Every row gives one point. A path goes straight from each point to the next, and from the last back to the first. The post is the endless flat space through its rows: a point in 2 columns, a line in 3, a plane in 4, and so on, so that a path can go around it. How many times does the path go around the post? Going back the other way cancels.
(in the rows, 128 means zero)

Post, 2 rows:
[[166 121 137]
 [ 96 141 139]]
Path, 20 rows:
[[100  82 123]
 [122 107 103]
 [123 143 110]
 [142 114 118]
 [ 45 126 154]
 [203 102 167]
 [ 67 199 206]
 [ 58 121 169]
 [149  95 120]
 [107 141 120]
 [147 146 106]
 [118 117  71]
 [ 74  99 137]
 [ 77  86 135]
 [ 70 140 118]
 [ 96 176 116]
 [121 172 171]
 [125 144 202]
 [ 70  68 142]
 [112  78  87]]
Times around: 1

Post (10 x 11):
[[154 118 130 162 112 126  77 130 128 144 125]
 [ 88  99 118  92 174 184 128  98 136 179 112]
 [194 121 115  98 136  97  72 105 164  86 154]
 [165 105 112 183 174 115  95 105 136 101 154]
 [114 106 151 139  94 113 142 161 157 191 112]
 [ 65 178 133 136 113 111 166 129 118 126 123]
 [ 61 120 130  79 127 113 123  54 161 107 122]
 [134 115 153 122  94 134 135  97  72 152  98]
 [159 122 115 197 107 181 149 139 101 151 151]
 [173 146 122 146 101 110 115  98 118 156 125]]
Path, 16 rows:
[[ 73 117 161 217 166 177 178 117   7 159 135]
 [ 53 168 151 133  85  52 156 106 148 150 132]
 [128 174 138 159 158  67  87  94 122 169 102]
 [184 149 121 139  92 152  92 105 126 144 125]
 [181 151 112 113  67 121 115 121 136 164 105]
 [128  94  90 131 123 159 151 102  81 209 105]
 [ 30 160 158 118 137  61 144  85  88 172 115]
 [107 118 149 146 109 131 134  97 133 132 137]
 [136  98 130 141 114 163 119  66 115 128  98]
 [104 172 125  80  80 167 103  89 125 142  89]
 [140 123 133 148 182 208  91  94 101 183 125]
 [ 72 117 140 125 175 146 168  96  61 159 135]
 [ 97 132 151  88 130  83 132 103 141 116 143]
 [153 186 141 180 152 185 152 110  55 189 109]
 [211 116  89 147 224 179  96 107 135 166 100]
 [125 142 175 145 125 107  68 162 128 117 113]]
Times around: 1

Post (17 x 18):
[[107 161 142 167 113 118 116 146 166 145 131 132 159  88 142 158 154 161]
 [157 111 130 115 107 136 120 129 147 139 154 117 130 177 135  88 113 135]
 [128 101 129 139 170 152 142 108 137  73 113 131 116 114 156 119 118 112]
 [114 137 158 130  92 181 120 106 117 125 157 125 106 141 137 138 140 103]
 [ 75 151 119  95 128 145 154 158 132 122 147 110 113 120 101 119 128 110]
 [ 78 145 109 179 166 128 153 128 136  85 144 103 113  84 138  98 121 108]
 [127  93 117 144 157  96 116 129 143 115 131 120 107  98 109 159 167  93]
 [168 118 100 167 136 120  96 119 124 159 120 175 148 122 110 134 146 129]
 [169  97 144 100  90 117 124 123 135  99 117 159 124 142 133 118 154  82]
 [100 135 162 154 134 155 113 166 108 130  95 146 114 108 126 126  92 133]
 [173 146 109 139 146 102 113 110 168  91 145 142 115 124 116 111 159 146]
 [155 139 128 120 171  98 164 133  93 105 133 133  99  95 138 114 123 120]
 [ 66 132 105 134 118 140 142 134 119 152 144 141  98 147 123 125  87 142]
 [106 118 168 151 153 142 159 202 134 114 112 127 102 104 144 133 153 125]
 [ 77 140 118 134 145 143 102 138 182 158 150 158 122 136 113 134  92 114]
 [113 126 153 118 100 128 128 129 112 117 172 140 140  96 156 120 189 149]
 [114 170 120 109 128 104  83 114  75 164 134 177 115 122 137 145 150 121]]
Path (29 x 18):
[[ 88  55 187 154 121 170  96 128  95 120 115 155 131 108 249 159 170 122]
 [ 92 125  71 184 146 155  86  92 144 133 138 112 187 116 136 155 132 108]
 [146 130  94 115 181 147 142 132 140 108 138 153 144 129 192  79  96 137]
 [ 67 122  97 148 134 174  90 193 155 182 125 196 136 110  98 102 158 124]
 [ 53 177 151 133  74 152 140 154 170 151 179 129 130 120 100  84 148 164]
 [133  89 141 180 117 203 188 130 185 117 148 148 123 121 126 105 177 121]
 [ 85 135 121 146 159 127 175 168 148 135 152 139 100  66 158 138 170 154]
 [133  71 182  69 141 191 136 129 160  93 113 126 139 116 174  92 106  82]
 [112  87 133 166 175 109 123 201 197 117  88 166  90  82 150 133 150 120]
 [142 133 113  99 144 137 119 120 147 141 185 109  81 147  93 154 136 173]
 [ 97  99 144 118 110 128  78 121 159 135 170 120 152 128 100 142  78 107]
 [154 101 157 170 114 135  77 104  95 159 170 141 148 124 136 117 159 125]
 [151 137 133  91 161 125 135 146  64 120  96 166 119 143 168 124 109  98]
 [169 114 149 162 131 169 150 120 117  73 149 110 162  97 197  75 136  96]
 [101  93  64 146 117 137 162  99 121  90 137 173 164  83 170 124 117 149]
 [135 129 120 107 137 136 104  95 113  97 126 162 109 161 125 113  95 105]
 [182 122 101 156 149 122  83  88 162 121  91 177 178 120  82 137 150 124]
 [133 128 115  93 167  90 160 127 170 147 134 138 118 136 140 114  93 123]
 [105 126 135 211 150 187 101 110 116 151 175  75  83 150  90 134 133 170]
 [150 122 144  71 132  99 136 113 130 133 132 153 138 103 147 123 133 127]
 [ 98  96 121 143  90 123 143 144 152 109 113 156 101 147 154  84  59 103]
 [ 98 114 118 140 108 123 114 134  69 130 153 113  83 126 150 129  88 144]
 [ 92 181 135 152 147 121 165 165  92 100 160 106 106 114 139 104 126 146]
 [126 162 144 151 123  89  92 152 133 123 129 119  96 173  92 107 166 118]
 [144 133 114 180 196 139 108 126 141 152  92 162  80 118 118 158 149 152]
 [120 118 132 190  96 170  75 103 135 144 144 114 164  87 106 106 118  66]
 [ 74  88 240 116  94 181  94 177 136 143 111 111 108 120 151 142 131 129]
 [ 90 160 111 142 147 163 131 123 220 136 194  82 119 135  58 109 132 103]
 [107  79 142 206 101 165 159 149 138 118 141  95 112  87 115 128 156  99]]
Times around: 2

Post (17 x 18):
[[156 160 160 172 143 119 122 139 148 115 110 111  92 142 152 117 145 160]
 [ 83 113 138  92 101 154  81 145  77  98 133 119 141 109 129 125 147 173]
 [108 140 122 156 179 165  92  82 135 135 156 125 135 107 137 157 140 112]
 [ 79 113 164 107 151  91  89  89 108 124 108 104  85 102 120 118 134 110]
 [ 96 195  94 137 173 111 162 136  90 104  95 144 167 139 115 159 140 126]
 [ 63  89 132 133 113 132 131 126  86  78 124 104 159 133  87 123 178 117]
 [ 95 156 125 111 134 152 131 119 133 137  96  97 109 153 111 166 142 129]
 [101 120 146 133 130 117 105  70 114 154 151  97 156 100  65 106 160 117]
 [ 84 103 122 136 110 108 121  70 190  95 109 102  89 118 138 171 136 127]
 [ 72 173 165 133 142 186 122 104 126 100 106 129 211  44 136 114 150 107]
 [115 143 151  80 127 150 115  45 154  99 136 117 143 116 162 133 108 112]
 [158  98 146 171 155 127 111 113 119 103  85 151  83 138  94  79 128 107]
 [157 157 103  72 162 132 112  94 116  92  63 101 135 136 158 135 155 174]
 [ 84 115 162 160 109 126 121 109 137 119  94 123 150 101 142 177 162 117]
 [125 115 137 113 166 127 170 125 166 123 138 125 167 128 174 117 139 132]
 [151 158 123 141 155 120 136 148 109  95  68 130  79 107 128 155 149 121]
 [ 96 135 163 118 139 145 143 110 152 138 146 167  89 147 118  88 160 117]]
Path (30 x 18):
[[168 172 164 142 105 145 101 114 139 102  90  90  47 134 127 106 147 115]
 [123  97 147 123 173 198  83  71 105 205 110 115 148  94 104  58 126 103]
 [ 98  89 160  50 146 170 160 128 105 106 143 127 176 113 154 105 123 111]
 [ 84 143 167 135 129 176  82 108 187 153 104 102 123  86 138 167 167 202]
 [113  61 175 103 121  98 113 145 139 118 106 119 103 165 120 149 115  94]
 [ 75 168 126 137 113 102 124 116 194 106 129 100 145 123 184 162 117 123]
 [ 86  99  96 186 187 138 110  89 115 155 109 108 128 129 113 147 150  75]
 [105 130 117  94 133 159 135 145 120 108 112 114 174 122 141 102 147 109]
 [173  51 179 142 170 157 100 111 106 153 101 107  99 139 148 112 138  92]
 [ 59 224 154 137 129  89 127  49  84 126 137 105  96 103  99 157 128 135]
 [ 87 143 171 160 141 201  79 140  96 177 119 149 151  61  85 139 203 137]
 [103 156 176 103 135 146 127 146 206 190  83 110 122  78 157 133 218 181]
 [127 189 141 155 126 182  94 139 165 106  98 114  90 100 162 125 140 114]
 [186 132 126 171 184 101 125 161  82  70 125 150  92  99 199 106 107 125]
 [ 93 178 133 249 116 127 188 172 152 105 107  75 146 168 148 133 143 183]
 [147 104 131 138 141 196  93  93 125 157 157 163 128  52 131 102 196 128]
 [111 157 137 214 144 133  80 101  83  76 112 157 117  86 146 125 135 146]
 [167 125 157 159 184 164 132  74 147 120 155 134 114 126  78  90 197 133]
 [ 30 146 136  71 157 115 144 136 140 125 122  63 131 111  89 123 189 144]
 [114 145 163 119 138 115  84 134 143  76  83 158 121  79 216 129 186 153]
 [110 132 107 109 149 143 112 100 134 127 133 107 125  96 158 114 104 116]
 [ 99 109 110 185 176 166 146 141  83  88  67  83 151 129 132 126 193 136]
 [ 96 171 138 110 162 152 128 138 153 118 118  87 112 123 166 169 155 198]
 [119 104 154 110 156 141 127  95 136 100  95 160  90 173  86 140 103  84]
 [ 79 126 127 130 148  59  84  66 165  94 135 143  91 168 183 186 134 109]
 [166 183 125 163 149 171 131 108  97  72 100 183 126 122 140 104 142  79]
 [123 105 166 120 132 132 137 131 102 102 116  81  81  77 140 120 163 113]
 [ 95  95 113 133 181  90  89 126  37 104 116 130  90 105  98 154 168 144]
 [ 64 186 141  99 128 168 132  85 137  44 130 145 141  90 128 108 121 115]
 [151  87  95 161 160 189 102 132 134 121 131 132 125 151 123 174 170 123]]
Times around: 5

Post:
[[110 155 130 127 155  87 116 136 116 149 114 121 137 121 127 154 108 163]
 [101 165 126 136 124 155 133 135 125 144 129  86 117 144 103 118 109 102]
 [104 111  84 146 147 114 131 158  97 143 134 111 134 128  96 153  99 116]
 [139 121  81 138 161 146 109  74 154 140 126 114 172 186 135  79 213 198]
 [ 94 140 129 121 150 164  92 161 133 151  89 121 165 112 143 104 122 112]
 [144  99  51 119 200  56 168 100 135 125 115 145 111  86 101  94 163 114]
 [222 125  89 164 133 100 122 196 138 227  70 140   7 138  67 107 123 124]
 [119 159 110 110 177 124 122 132 138 148 133 156 174 138 145 139 119 108]
 [117 129 144 142 138 142 158 107 137 153 109 116 181 171 112 164 128 115]
 [129 142 154 163 141 122 116 161 130 135 145 128 154 130 104 130 138 126]
 [ 84 144 134 136 163 139 119 139 147 145 153 125 139 135 146 152 142 131]
 [154 111 136 120 144 112 117 168 142 133 125  96  80 155 121 123 123 141]
 [125 141 100 147  95 152 105 139 148 114 128 123 122 137 135 153 114 156]
 [114 109 104  77 182  90 145 105 111 122 140 148 120  92  94 116 157 144]
 [188 149  98 134 113 132 125 155  59  62 163 109  77 122 171 186 139 148]
 [123 130 123 133 142 148 128 132 131 160 146 122 151 120 170 119 107 154]
 [ 78 133 124 125 135  79 133 168 116 134 139 147 151 133 135 128 142 125]]
Path:
[[221 126 149 143 167 158 193 121 135 155 141 139 106 136 179 158 109 143]
 [160 200 191  81 142 133 129 126 145 101  87  53  88 106 139  87 146 145]
 [ 98 120 169  96 149 147  88 161 115 141 186 113 124  66 110 104 135 105]
 [125 136  94 176 111 124 156 103  84 152 153 123 159 135 146 135  88 127]
 [111 114 106 182 137  88 164 143  93 145 141 137 120 120 122 131 135 133]
 [169 142 121 145 168 109  97 178  90 131 174 161 141  93 180 167 135 232]
 [111 160  88 143 144 139  75 178  73 146 155 138 146  69 173 164 131 195]
 [135 110 115 147 147 119 113 173  77 174 143  82 149 139 141 148  90 110]
 [117 135 151 139 149 126 103 183  78 147 125 126 142 112  70 145  91  91]
 [ 78 171 145 151 145 108  98 159 116 165 111 166 148 130 112 160  93 189]
 [124 136 129 132 145  66 114 191 128 153 118 150 139 178 113 119 165 177]
 [153 147 130 170 131 237 122 128 158 131 112  89 138 178 122 124 144 115]
 [142 142 115 166 106 113 118 159 102 134  57 151 179 125 125 159  96 162]
 [148 106 170 155 181 100 161 140 184 122 140 125 139  90  67 146 136 145]
 [205 159 151 159 152 172 141 171  82 158 170 119 144 112 149 147 129  67]
 [149 130  73 180 144 107 108 108 187 204 117 141 119 174 112  74 200 161]
 [146  92  56 144 186  45 171 106 167 123 144 136 105 160  85  71 156  76]
 [159 104 133 142 115  85 140 111 115 105 110 170 203 183 138 170 183 216]
 [107  85  78 139  82 145 173 180 114 120 130  88  94 110 147 143  66 151]
 [104  81  55 135 138 158  86 189 198 194 148 132 139 135 106  91 103 119]
 [143 137 113  72 107 126 166  74  98 109 136 119 130 166 154 138 130 131]
 [ 95 139 146 136 148 134 122 171 103 147 120 133 140 129 140 136 144 107]
 [100 130 134  98 145  89 132 157 115  66 128 175 114  75  81 103 153 146]
 [208 136 102 154 162 150 121 117 186  96 102 105 167 160 157 165 123 130]
 [160 140  93 115 139  18  98 166 131 140 108 132 136 152  88 125  92 163]
 [106 110 119 103 183 114 131  97 124 122 152 116 126 120  93 109 162 105]
 [131 113 103 161 114 180 137  82 173 129 126 146 105 134 127 145 138 165]]
Times around: 5
